Each row of a before or after table is a point. One or more steps were done to the points. Then noise was added and the rows were shuffled. The steps act on columns, c1 being the first. Write out the steps. A step turns or swaps two columns, mirrors them in a line or flattens them onto one, adds a multiple of one to another, or multiplies or shifts one. Angles are multiples of 10 degrees, from the lower column toward the higher: turns from -170 to 170, lines from 10 to 170 but not 90. Use the fewest steps. Two steps may share a column if one is a turn and the other turns, adds or multiplies; they go together, in the order done. Otherwise the lowest column goes first.

Before (10 x 2):
|  5.9 | -3.5 |
| -4.4 |  4.9 |
| -2.0 | -1.5 |
|  0.6 | -2.7 |
|  6.4 |  1.4 |
|  6.8 |  1.7 |
|  5.1 | -5.3 |
|  2.7 | -3.0 |
|  2.2 | -1.5 |
|  2.8 |  4.1 |
After (10 x 2):
|  4.5 |  2.0 |
| -1.3 |  6.6 |
|  1.0 | -2.8 |
|  0.9 | -4.0 |
|  6.4 | -2.0 |
| -0.8 | -2.6 |
|  1.9 | -7.3 |
| -2.3 | -0.4 |
|  6.8 | -1.9 |
|  3.5 | -5.9 |
Steps: turn c1 and c2 by -30 degrees

Before (14 x 8):
|   0.2 |   0.4 |  -3.3 |  -4.2 |  -1.4 |   0.7 |  -1.6 |  -3.2 |
|   0.5 |   1.9 |   1.4 |  -2.4 |   2.9 |  -3.0 |  -3.1 |  -1.3 |
|   4.3 |  -1.1 |  -7.2 |  -1.1 |  -0.1 |  -2.7 |  -1.9 |   5.4 |
|   5.1 |   5.6 |   1.6 |  -2.0 |   1.1 |  -2.6 |  -1.1 |  -4.3 |
|  -2.4 |  -0.9 | -17.5 |  -0.8 |   3.3 |   0.7 |   3.7 |   0.5 |
|  -1.8 |  -3.6 |   0.9 |  -1.1 |  -2.2 |  -2.9 |  -2.6 |  -0.7 |
|  -0.6 |  -3.1 |   1.7 |  -4.3 |   3.7 |  -0.8 |   5.7 |  -1.0 |
|   0.9 |  -3.7 |  -4.3 |  -4.2 |   3.7 |   5.2 |  -1.0 |  -3.2 |
|   2.0 |   7.9 |   1.6 |  11.7 |  -0.8 |  -1.6 |   4.5 |  -4.5 |
|  -2.3 |  -3.7 |   1.9 |  -0.9 |   3.7 |  -0.2 |  -1.9 |  -2.7 |
|  -0.9 |  -3.1 |  -4.1 |  -3.6 |   3.9 |  -2.1 |  -1.6 |   2.7 |
|   2.8 |  -3.8 |  -8.4 |  -0.9 |   1.7 |  -1.7 |   1.0 |  -1.8 |
|  -2.1 |   5.5 |   0.9 |   1.3 |  -0.9 |   0.9 |  -2.9 |   6.2 |
|  -2.0 |  -2.5 |  -1.0 |   0.3 |  -0.5 |   3.1 |  -3.4 |  -4.6 |
After (14 x 8):
|  -1.1 |  -1.6 |  -4.9 |  -1.8 |   4.1 |  -6.2 |   3.5 |   2.7 |
|  -2.1 |   5.0 |   2.7 |   2.9 |  -1.1 |  -8.5 |   1.4 |   6.1 |
|  -2.1 |  -2.0 |  -1.9 |   2.6 |  -0.4 |  10.0 |   2.4 |  -4.4 |
|   0.0 |   1.2 |  -2.9 |  -2.2 |  -1.4 |   5.7 |   4.2 |  -3.2 |
|   0.6 |   1.4 |   1.9 |   0.3 |   2.9 |  -1.1 |   3.9 |  -1.3 |
|  -2.2 |   5.2 | -16.8 |  -3.0 |   3.2 |   0.1 |  -2.5 |   0.5 |
|  -2.0 |  -3.7 |  -0.3 |   0.9 |  -2.1 |  -1.8 |   2.6 |  -0.7 |
|   4.9 |   4.7 |   3.3 |  -0.8 |   0.9 |   3.9 |   2.0 |  -4.2 |
|   2.9 |  -0.6 |  -9.3 |  -1.4 |   1.7 |   0.9 |   0.0 |  -1.6 |
|   4.4 |   1.3 |  -7.2 |   0.4 |  -0.1 | -10.8 |   2.2 |   5.2 |
|  -0.9 |  -3.4 |   0.6 |  -6.8 |   3.6 |   0.8 |  -1.7 |  -1.1 |
|  -2.4 |  -4.2 |   0.6 |   0.7 |   3.8 |   3.9 |   1.9 |  -2.6 |
|   2.1 |   6.7 |   4.1 |   6.2 |  -0.9 |   5.0 | -10.8 |  -4.7 |
|   1.0 |  -2.0 |  -5.3 |  -2.4 |   3.8 |   9.8 |   3.4 |  -3.2 |
Steps: turn c2 and c3 by 20 degrees; mirror c4 and c7 in the line at 160 degrees; add -1.5 times c8 to c6

Before (13 x 12):
|  2.9 | -0.8 | -2.2 |  0.6 | -2.8 | -0.5 | -0.4 |  4.0 |  0.9 | -2.3 | -5.4 |  4.9 |
| -7.5 |  0.4 |  2.2 | -3.2 |  2.4 |  4.5 |  1.6 | -1.8 | -3.3 | -0.2 | -0.4 | -1.7 |
|  4.8 |  6.1 | -4.1 | -0.4 |  1.5 | -3.5 | -1.0 | -0.2 |  3.7 | -8.4 | -3.9 | -1.3 |
|  4.9 |  3.4 | -2.1 |  4.8 | -3.2 | -2.5 | -1.8 | -5.0 |  4.3 | -0.2 | -2.5 |  2.9 |
|  1.5 | -0.2 | -3.8 | -1.6 | -3.3 | -7.4 | -3.9 | -2.4 |  6.2 | -2.8 | -5.2 |  1.5 |
|  2.2 | -0.5 | -2.4 |  3.6 | -4.0 | -6.6 |  3.6 | -3.1 |  1.5 | -5.1 | -4.7 | -0.1 |
| -0.6 | -2.9 |  3.2 | -5.4 |  5.3 |  1.9 |  5.8 | -2.0 | -2.2 |  5.4 |  0.7 | -2.3 |
| -0.5 |  0.4 |  3.0 | -4.3 |  0.8 | -0.9 | -0.3 | -0.7 | -7.0 |  1.2 |  3.9 | -3.9 |
|  2.3 | -1.3 | -1.9 |  3.3 |  3.0 | -6.3 | -2.5 | -2.9 |  1.8 | -5.8 | -2.5 |  4.8 |
|  0.6 |  0.7 | -9.6 | -1.6 | -1.1 | -1.6 |  1.0 | -2.3 | -2.4 | -0.8 | -5.3 |  6.2 |
| -3.9 |  2.2 |  0.3 |  0.3 |  5.9 | -1.6 |  0.1 |  2.4 | -3.9 |  3.3 | -1.3 | -6.3 |
| -4.4 |  5.3 |  5.3 | -3.6 |  3.5 | -3.8 |  4.3 |  0.8 | -2.6 |  2.6 |  2.6 | -0.8 |
| -4.0 | -1.7 | -1.9 | -1.6 |  2.2 |  0.0 |  3.7 |  1.3 | -0.2 |  1.9 |  6.3 | -1.7 |
After (13 x 12):
|   4.8 |   6.4 |  -4.1 |  -0.4 |   1.5 |  -2.3 |  -3.3 |  -0.1 |   9.2 |  -8.2 |  -3.3 |  -1.4 |
|  -4.4 |   0.4 |   5.4 |  -3.6 |   3.5 |  -2.6 |  -0.8 |   0.8 |  -6.5 |   2.6 |  -5.8 |  -0.6 |
|   2.8 |   4.3 |  -2.3 |   0.6 |  -2.9 |  -0.4 |   3.7 |   4.0 |   2.3 |  -2.4 |   3.3 |   4.9 |
|  -4.1 |  -6.4 |  -1.9 |  -1.7 |   2.3 |   0.0 |   0.5 |   1.4 |  -0.4 |   1.9 |  -1.9 |  -1.7 |
|   0.7 |   4.9 |  -9.6 |  -1.7 |  -1.2 |  -1.0 |   2.6 |  -2.4 |  -6.0 |  -0.9 |   2.0 |   6.0 |
|  -7.5 |   0.5 |   2.3 |  -3.1 |   2.4 |   3.2 |  -1.9 |  -1.9 |  -8.1 |  -0.2 |  -0.2 |  -1.6 |
|  -0.6 |  -3.0 |   3.1 |  -4.1 |   0.9 |  -0.5 |  -1.6 |  -0.7 | -17.5 |   1.2 |  -2.2 |  -3.8 |
|   2.3 |   1.6 |  -1.9 |   3.4 |   3.1 |  -4.4 |  -6.9 |  -2.9 |   4.5 |  -6.0 |   2.5 |   4.8 |
|  -0.6 |  -2.1 |   3.3 |  -5.4 |   5.2 |   1.3 |  -2.1 |  -2.1 |  -5.6 |   5.5 |   2.1 |  -2.5 |
|   2.2 |   3.7 |  -2.3 |   3.4 |  -4.1 |  -4.7 |   9.4 |  -3.0 |   3.7 |  -5.2 |   2.8 |   0.1 |
|   4.8 |   3.8 |  -2.1 |   4.7 |  -3.3 |  -1.7 |   2.9 |  -5.0 |  10.9 |  -0.3 |  -1.7 |   2.9 |
|   1.6 |   4.4 |  -3.9 |  -1.6 |  -3.4 |  -5.0 |   1.0 |  -2.3 |  15.4 |  -2.8 |   2.7 |   1.5 |
|  -3.9 |   2.1 |   0.2 |   0.3 |   5.9 |  -1.1 |  -8.8 |   2.5 |  -9.6 |   3.3 |  -1.3 |  -6.4 |
Steps: mirror c2 and c11 in the line at 150 degrees; add -1.5 times c5 to c7; multiply c6 by 0.7; multiply c9 by 2.5

Before (14 x 24):
|  -2.9 |   3.0 |  -1.5 |   1.3 |   1.0 |   1.9 |  -2.0 |  -3.9 |  -8.5 |   4.0 | -11.5 |  -4.6 |  -7.9 |   5.1 |  -1.1 |   5.4 |   1.5 |  -2.0 |  -2.6 |   3.8 |  -5.0 |   3.1 |   0.6 |  -9.8 |
|   0.7 |   2.7 |   0.2 |   4.3 |   3.5 |  -5.0 |  -4.7 |   2.7 |   0.7 |  -2.9 |   1.0 |  -2.5 |  -6.6 |  -1.8 |  -0.6 |  -3.8 |   1.6 |  -1.9 |  -2.0 |   6.1 |   1.5 |   4.4 |  -2.2 |   9.5 |
|  -3.9 |  -2.1 |  -1.2 |  -2.6 |  -1.6 |  -4.4 |  -0.2 |  -4.2 |  -4.1 |  -7.8 |  -7.2 |  -5.4 |  -0.6 |   3.2 |   1.5 |   5.9 |   1.2 |  -2.3 |  -0.6 |   5.6 |  -5.4 |   6.3 |   2.0 | -10.3 |
|   0.6 |  -3.1 |   2.9 |  -0.5 |   2.4 |   3.2 |   5.5 |  -2.7 |   6.0 |  -3.3 |   0.2 |   5.4 |  -5.1 |  -0.2 |  -0.3 |   1.4 |  -1.1 |  -3.5 |  -3.3 |  -8.7 |   1.5 |  -2.6 |  -0.9 |   1.3 |
|  -0.6 |  -0.4 |  -2.5 |  -5.6 |  -0.4 |   2.2 |   3.6 |  -3.0 |   7.1 |  -3.7 |   0.9 |   0.7 |   1.6 |   3.2 |  -4.6 |  -1.8 |  -1.9 |  -4.8 |  -2.0 |  -1.3 |  -0.5 |  -7.2 |  -4.1 |   1.7 |
|   1.1 |  -0.5 |   0.6 |  -4.2 |  -0.1 |   0.5 |   3.6 |   4.9 |   0.1 |  -2.3 |  -0.4 |   5.4 |  -3.5 |   1.1 |  -2.4 |   2.9 |  -7.7 |  -4.6 |  -1.5 |  -4.5 |  -0.3 |  -2.5 |  -4.5 |   3.0 |
|  -1.7 |  -2.6 |  -4.5 |   1.1 |   0.0 |   0.3 |  -3.3 |   1.2 |  -2.6 |   0.4 |  -6.7 |  -2.8 |  -3.1 |   2.7 |   0.9 |   9.1 |   3.6 |  -2.3 |  -0.8 |   7.6 |   3.1 |   3.8 |   1.6 |  -9.2 |
|  -5.8 |   0.1 |   4.2 |   4.6 |  -2.4 |  -1.4 |  -6.0 |   4.1 |  -1.0 |  -2.6 |   1.6 |  -0.4 |  -4.4 |   2.5 |  -4.2 |   0.4 |   3.9 |  -0.2 |   1.5 |   0.6 |   1.8 |   1.1 |  -1.6 |   9.5 |
|   1.1 |  -0.7 |   5.1 |   2.9 |   6.3 |  -0.9 |  -4.7 |   3.7 |   0.2 |  -4.9 |   2.7 |  -2.8 |  -6.0 |   9.1 |  -2.0 |  -2.1 |  -0.1 |  -4.6 |   1.6 |   3.0 |   3.0 |   2.1 |  -1.0 |   8.6 |
|   0.2 |  -5.2 |   5.2 |   3.6 |   0.1 |  -1.9 |  -3.3 |   0.3 |  -0.3 |  -2.3 |  -2.6 |   1.5 |  -1.7 |   2.7 |  -2.3 |  -6.3 |   0.5 |  -4.5 |   3.2 |   8.2 |   3.1 |   5.4 |  -1.1 |  12.0 |
|  -6.9 |   1.3 |  -1.7 |  -2.9 |   3.0 |  -0.3 |   0.2 |  -1.5 |  -8.5 |   2.4 |  -5.0 |  -5.7 |  -5.3 |   0.8 |  -3.3 |   3.2 |   1.3 |  -3.0 |   1.0 |   4.4 |   1.3 |   7.8 |   5.3 | -11.4 |
|   1.9 |   4.1 |   5.2 |  -2.7 |   0.6 |   2.7 |   7.9 |  -1.8 |   3.5 |  -4.5 |   1.5 |   5.7 |  -0.7 |   2.9 |  -5.2 |   3.2 |  -1.0 |  -2.3 |  -3.4 |   0.1 |   1.7 |  -1.1 |  -5.9 |   0.4 |
|   1.2 |  -1.9 |   2.8 |  -1.6 |   2.7 |  -6.9 |   4.5 |  -0.9 |   6.6 |  -0.1 |  -0.5 |   4.1 |  -1.7 |   1.8 |  -5.3 |   3.8 |   0.3 |  -7.3 |   1.7 |  -5.7 |   1.2 |  -2.1 |  -6.8 |   2.9 |
|  -1.6 |   0.2 |   0.2 |   3.1 |   1.5 |   2.2 |   3.8 |  -0.3 |   2.5 |  -1.3 |   2.7 |   1.7 |  -0.5 |   1.3 |   1.5 |   0.9 |  -1.8 |  -4.7 |   4.1 |  -2.0 |  -1.2 |  -0.1 |  -7.6 |  -0.5 |
After (14 x 24):
|   1.0 |  -0.7 |   5.2 |   3.8 |   6.3 |  -0.9 |   1.9 |   3.8 |   0.2 |  -5.0 |   2.7 |  -2.8 |  -5.8 |   5.8 |  -2.0 |  -2.3 |   2.5 |   3.9 |   1.5 |   3.2 |   2.9 |   2.1 |   8.4 |   1.1 |
|   0.6 |  -3.1 |   2.9 |  -0.7 |   2.6 |   3.2 |   1.9 |  -2.7 |   6.1 |  -3.4 |   0.4 |   5.5 |  -5.2 |  -5.2 |  -0.4 |   1.4 |   2.5 |   2.4 |  -3.3 |  -8.6 |   1.5 |  -2.7 |   1.3 |   1.0 |
|   0.6 |   2.7 |   0.2 |   5.5 |   3.6 |  -5.0 |  -2.2 |   2.7 |   0.5 |  -3.0 |   0.9 |  -2.6 |  -6.6 |   4.3 |  -0.5 |  -3.5 |  -0.4 |   2.4 |  -2.0 |   6.1 |   1.6 |   4.2 |   9.6 |   2.1 |
|   1.8 |   4.0 |   5.1 |  -3.6 |   0.7 |   2.6 |   3.7 |  -1.7 |   3.6 |  -4.5 |   1.4 |   5.5 |  -0.7 |  -7.0 |  -5.1 |   3.0 |   1.9 |   1.6 |  -3.4 |   0.0 |   1.6 |  -1.2 |   0.4 |   5.8 |
|  -0.7 |  -0.5 |  -2.5 |  -7.2 |  -0.3 |   2.3 |   2.5 |  -3.1 |   7.1 |  -3.9 |   1.1 |   0.7 |   1.7 |  -2.9 |  -4.8 |  -1.8 |   4.1 |   3.1 |  -1.9 |  -1.3 |  -0.7 |  -7.2 |   1.8 |   4.1 |
|  -1.5 |   0.3 |   0.2 |   4.1 |   1.5 |   2.2 |   1.8 |  -0.3 |   2.5 |  -1.2 |   2.6 |   1.7 |  -0.6 |  -3.4 |   1.5 |   0.8 |   4.0 |   3.1 |   4.2 |  -2.1 |  -1.3 |   0.0 |  -0.5 |   7.6 |
|  -3.1 |   2.9 |  -1.5 |   1.7 |   1.1 |   1.9 |   1.1 |  -3.8 |  -8.5 |   3.9 | -11.5 |  -4.7 |  -7.9 |   2.5 |  -1.3 |   5.5 |  -0.4 |   2.5 |  -2.6 |   3.8 |  -5.2 |   3.1 |  -9.9 |  -0.6 |
|  -5.8 |   0.0 |   4.2 |   5.9 |  -2.2 |  -1.3 |  -1.1 |   4.2 |  -1.2 |  -2.7 |   1.6 |  -0.3 |  -4.5 |   6.0 |  -4.2 |   0.3 |  -3.3 |   2.2 |   1.5 |   0.6 |   1.7 |   1.1 |   9.4 |   1.6 |
|   0.1 |  -5.2 |   5.2 |   4.8 |   0.1 |  -1.9 |  -0.1 |   0.4 |  -0.3 |  -2.3 |  -2.5 |   1.7 |  -1.7 |   3.5 |  -2.3 |  -6.4 |   1.6 |   4.1 |   3.3 |   8.2 |   3.1 |   5.4 |  12.0 |   1.0 |
|  -1.7 |  -2.8 |  -4.5 |   1.4 |   0.0 |   0.3 |  -0.2 |   1.4 |  -2.5 |   0.3 |  -6.5 |  -2.8 |  -3.1 |   3.4 |   0.9 |   9.2 |  -2.0 |   3.6 |  -1.0 |   7.7 |   3.2 |   3.8 |  -9.1 |  -1.7 |
|  -6.7 |   1.3 |  -1.7 |  -3.7 |   3.0 |  -0.3 |   0.5 |  -1.5 |  -8.5 |   2.5 |  -4.9 |  -5.6 |  -5.1 |   0.0 |  -3.4 |   3.3 |   0.3 |   3.4 |   1.0 |   4.5 |   1.4 |   7.8 | -11.4 |  -5.3 |
|  -3.8 |  -2.1 |  -1.2 |  -3.4 |  -1.6 |  -4.3 |   1.1 |  -4.2 |  -4.2 |  -7.6 |  -7.2 |  -5.4 |  -0.6 |   0.8 |   1.5 |   5.8 |   0.1 |   2.7 |  -0.6 |   5.6 |  -5.3 |   6.2 | -10.4 |  -1.9 |
|   1.1 |  -0.5 |   0.7 |  -5.6 |  -0.4 |   0.4 |   1.7 |   4.9 |   0.2 |  -2.3 |  -0.4 |   5.5 |  -3.5 |  -3.3 |  -2.5 |   3.0 |   8.9 |   0.1 |  -1.5 |  -4.4 |  -0.4 |  -2.6 |   3.1 |   4.5 |
|   1.1 |  -1.8 |   2.8 |  -2.1 |   2.7 |  -6.8 |   2.1 |  -1.0 |   6.5 |   0.0 |  -0.4 |   4.2 |  -1.7 |  -3.9 |  -5.3 |   3.8 |   3.4 |   6.4 |   1.7 |  -5.8 |   1.3 |  -2.2 |   2.8 |   6.7 |
Steps: multiply c4 by 1.3; multiply c14 by 0.4; turn c7 and c14 by -70 degrees; turn c17 and c18 by 150 degrees; turn c23 and c24 by -90 degrees
